Each row is a point. The points of each table are mixes of a few directions, plus a little noise. Count the directions of each table, and those that both share. Where both have some left over, give the other angles between the two spaces (their principal angles), to ten degrees, smallest first.

First, 4 rows:
[[ 3.4 -3.1]
 [-4.5  4.2]
 [-3.4  3.1]
 [ 4.5 -4.1]]
Second (5 x 2):
[[ 0.3  0.4]
 [ 3.8  4.2]
 [-2.8 -3.0]
 [ 4.0  4.3]
 [-5.4 -5.9]]
Directions: first 1, second 1, shared 0; angles 90

First (6 x 6):
[[ 3.8  3.6  4.4 -8.1 -1.1  2.7]
 [-9.1 -1.0  6.2  4.9 -3.8 -2.3]
 [ 5.5  3.9 -0.5 -1.3  0.5  0.4]
 [ 2.5 -1.1 -5.2 -0.2 -0.2 -4.1]
 [ 3.3  1.2 -3.0  1.6  1.3 -0.6]
 [-6.1 -6.6 -1.8  3.0  3.3  3.9]]
Second (7 x 6):
[[-3.2  0.7  3.4 -0.7 -4.5 -4.5]
 [-1.1 -3.8 -7.3  8.6  3.8 -0.7]
 [ 3.5 -1.2 -0.6 -8.6  2.1  4.5]
 [ 5.9  2.4  1.4 -6.7  3.5  7.6]
 [-1.9 -0.2  0.2  2.2 -1.4 -2.4]
 [-3.6 -1.4 -1.4  5.7 -1.7 -4.7]
 [ 0.5  3.5  4.3 -0.6 -1.8  0.2]]
Directions: first 4, second 3, shared 3

First (9 x 9):
[[ 1.0 -6.9 -0.3 -2.0 -3.9  3.0  7.0 -2.8 -1.9]
 [ 6.0  5.4  2.1 -2.5 10.6 -2.9  2.8 -0.2  7.9]
 [ 2.1  6.3  2.5  1.6  5.7 -3.4  4.2  0.7  4.2]
 [ 2.5 -3.2  1.9  3.4 -4.4 -6.4 -2.4  2.6 -2.5]
 [ 0.8  3.6  1.9  1.2  5.4 -1.1  8.6 -1.7  2.4]
 [-6.6 -0.6 -4.4 -1.0  1.1  5.4 -6.0 -1.9 -4.0]
 [ 0.2 -3.2 -0.4  0.8 -4.0 -2.0 -5.8  1.8 -2.5]
 [-3.8  1.4 -2.0 -2.0 -5.8  6.5 -3.5  0.7 -0.1]
 [-2.2 -3.0 -1.5  0.5 -4.7  1.0 -4.7  0.7 -3.5]]
Second:
[[ 4.9  2.2  3.2 -0.8 -6.4 -1.6  0.2  4.0  5.0]
 [ 3.1 -7.5 -2.1 -4.7  4.4  1.1 -1.0 -3.2 -0.4]
 [ 1.3 -5.7 -0.9  0.2  2.6 -3.0 -2.1 -1.3 -3.2]
 [-4.7 -0.2 -1.0  4.0  1.0 -1.1  0.1 -1.1 -5.2]
 [-0.9 -3.2 -1.8  0.5  6.1 -2.0 -2.6 -2.2 -3.3]
 [-8.5 10.5  0.7  3.6 -7.9  7.3  7.0  1.2  0.5]
 [ 4.8  4.0  1.9 -2.7  0.2 -0.6 -1.6  2.6  6.6]]
Directions: first 5, second 4, shared 4

First:
[[  0.9   2.3   2.4  -3.0  -3.2  -1.9   2.0   2.4  -1.6  -1.1   1.4  -2.9
  -11.5   3.1]
 [ -2.7   2.1   3.5  -4.8   0.9  -3.0   1.5   3.7  -2.8  -0.1   3.8  -2.3
   -8.0   0.9]
 [  1.1   3.2  -1.6   0.3   0.1  -0.2  -3.3  -0.1  -0.5   1.7   4.7  -2.8
   -3.8   0.2]
 [  2.8  -4.6  -2.4   5.7  -0.9   4.6  -0.4  -3.9   3.9  -0.9 -10.4   7.0
   12.1  -0.8]
 [ -4.6   3.3   7.1  -8.2   2.1  -4.2   2.3   6.9  -4.7   0.0   3.7  -1.3
  -13.2   1.9]
 [  3.3  -0.8  -3.9   5.0  -0.9   3.2  -3.0  -3.6   2.8   0.7  -3.1   2.0
    6.4  -0.6]
 [ -0.7  -0.4  -3.2   2.8   3.5   1.4  -3.7  -2.4   1.1   2.0   2.2   0.8
    9.1  -3.1]
 [ -1.0   0.4   1.7  -1.4   0.9  -0.4   0.1   1.5  -0.8   0.1  -0.6   1.0
   -1.7   0.3]
 [  0.8  -5.4  -3.8   3.6  -2.5   0.4   4.3  -4.5   2.6  -2.5  -1.6  -1.4
   10.6  -1.9]]
Second, 11 rows:
[[ -1.0   5.9   2.0   0.0   8.2   3.4 -11.6   3.1  -1.0   6.1  -1.1   7.8
   -0.7  -0.7]
 [  1.0  -6.2  -2.1   0.0  -8.5  -3.6  12.1  -3.2   1.1  -6.3   1.1  -8.1
    0.7   0.8]
 [  0.0   0.4   0.2   0.0   0.6   0.3  -0.9   0.2  -0.1   0.4  -0.1   0.6
   -0.1  -0.1]
 [ -1.2   6.9   2.4   0.0   9.6   4.0 -13.6   3.6  -1.2   7.1  -1.2   9.2
   -0.7  -0.9]
 [  0.1  -0.3  -0.1   0.0  -0.4  -0.1   0.6  -0.2   0.1  -0.3   0.0  -0.4
    0.0   0.0]
 [ -0.1   1.1   0.3   0.0   1.5   0.6  -2.1   0.5  -0.2   1.1  -0.2   1.4
   -0.1  -0.2]
 [ -0.6   4.1   1.5   0.0   5.7   2.4  -8.1   2.1  -0.7   4.2  -0.7   5.4
   -0.5  -0.5]
 [ -0.3   1.9   0.6   0.0   2.7   1.1  -3.8   1.0  -0.4   2.0  -0.3   2.5
   -0.2  -0.2]
 [  1.0  -6.1  -2.0   0.0  -8.3  -3.5  11.8  -3.2   1.1  -6.1   1.0  -7.9
    0.7   0.7]
 [  0.9  -5.9  -2.0   0.0  -8.1  -3.4  11.7  -3.0   1.0  -6.1   1.0  -7.9
    0.6   0.7]
 [  0.3  -2.1  -0.7   0.0  -2.9  -1.2   4.0  -1.1   0.4  -2.1   0.3  -2.7
    0.2   0.3]]
Directions: first 4, second 1, shared 1

First, 9 rows:
[[ 0.0 -2.8  0.3 -0.9 -0.7  4.8 -5.9  0.9 -5.3 -2.3 -6.2 -2.9  6.6 -2.8
   3.9 -4.3  3.9 -5.7 -1.6  2.0]
 [ 1.7 10.2  2.8 -1.2 -1.6 -3.0 10.5  2.7  4.3 -4.3  6.2 -6.7 -1.7  0.8
   0.9  4.7 -5.5 -4.7  1.5 -2.6]
 [-0.7 -1.7 -2.5  8.4 -0.3 -4.0  0.5 -2.1  4.5 -3.3  3.9 -1.6  0.9  1.2
   0.2 -0.7  1.9  0.6 -2.4 -0.3]
 [-0.5 -4.7 -0.5 -5.3  1.6  1.6 -4.7  0.3 -1.4  5.8 -2.7  4.4  1.1  2.5
  -5.3  0.8 -0.1  6.8  0.7 -2.2]
 [-0.6 -5.9 -2.6 -5.6  2.6  1.3 -5.1 -2.2 -2.8  9.4 -3.3  9.8 -5.9  0.9
  -5.3  0.3 -0.6  8.9  2.2 -0.8]
 [ 0.6  2.9 -3.7  7.0 -1.2 -4.7  3.4 -1.2  5.3 -7.0  5.6 -8.4  3.0  0.9
   1.2  0.9 -0.2 -5.6 -2.3 -4.1]
 [ 0.3 -2.1 -6.5  1.7  0.7 -0.2 -2.9 -4.0 -1.8  0.6 -1.3  0.9 -4.0 -2.9
   1.6 -2.0  1.0 -3.3  0.0 -1.5]
 [ 0.0  1.2  6.4 -9.3  0.5  2.5  1.1  4.6 -1.3  4.7 -1.7  2.6  1.8  3.0
  -4.4  3.3 -2.6  6.0  2.2 -0.1]
 [-0.7  3.0  6.5  5.0 -1.6  1.5  3.4  1.3 -1.3 -3.6 -0.6  1.6 -1.8 -3.5
   7.4 -3.0  2.6 -3.0 -0.3  9.4]]
Second:
[[  1.0   0.6  -2.5   4.2  -1.5   0.5   1.3  -1.6  -3.0  -3.1  -1.6  -2.1
   -2.2  -7.1   7.2  -2.2   5.0 -11.5  -1.8   3.8]
 [ -0.5   0.3   1.0  -0.3   0.0  -3.0   3.7   1.3   1.8   1.2   2.3   1.1
   -0.2  -1.1   0.0   3.7   3.0  -0.9  -1.7   2.4]
 [  2.2   2.0   0.7  -2.8  -0.5   3.7  -0.8   0.4  -0.2   0.9  -0.6  -2.0
   -1.4   4.8  -5.0  -1.6  -8.8   4.9   4.6  -7.2]
 [ -2.2  -2.4   1.7   0.5   1.2  -4.2   2.1   1.1   2.4   2.6   2.3   4.6
    0.7  -0.7  -0.5   3.8   5.6   2.9  -3.1   5.1]
 [  7.3  -2.8  -4.5   8.8  -5.1   6.1   0.1  -0.7  -2.6  -3.3  -2.8 -10.5
   -0.9  -2.5  -0.8  -6.6  -1.5 -11.5   1.6  -9.5]
 [ -1.5  -3.3   0.1   2.9   0.8   0.1  -2.6  -1.7  -1.4   1.1  -1.7   5.2
   -2.1  -2.0   2.6  -2.3   3.7   1.8  -1.0   5.4]
 [ -1.6   4.3   2.1  -5.4   1.7   1.2  -0.4  -0.7  -1.7   1.1  -0.8   4.3
   -4.4   1.0   1.4  -0.1  -5.0   4.6   3.4   2.3]
 [ -3.2   4.0   1.4  -9.8   3.5   0.9  -6.4   0.3   1.4  -0.9   0.1  -0.3
    6.7   9.5  -5.0   0.7 -10.3  12.6   3.2  -5.2]
 [ -1.4  -2.7  -0.2   2.1   0.1  -5.2   2.9   1.6   3.1   0.2   3.1  -0.2
    4.0  -1.9   0.1   4.7   8.2  -2.8  -5.3   3.3]]
Directions: first 5, second 5, shared 3; angles 60, 70
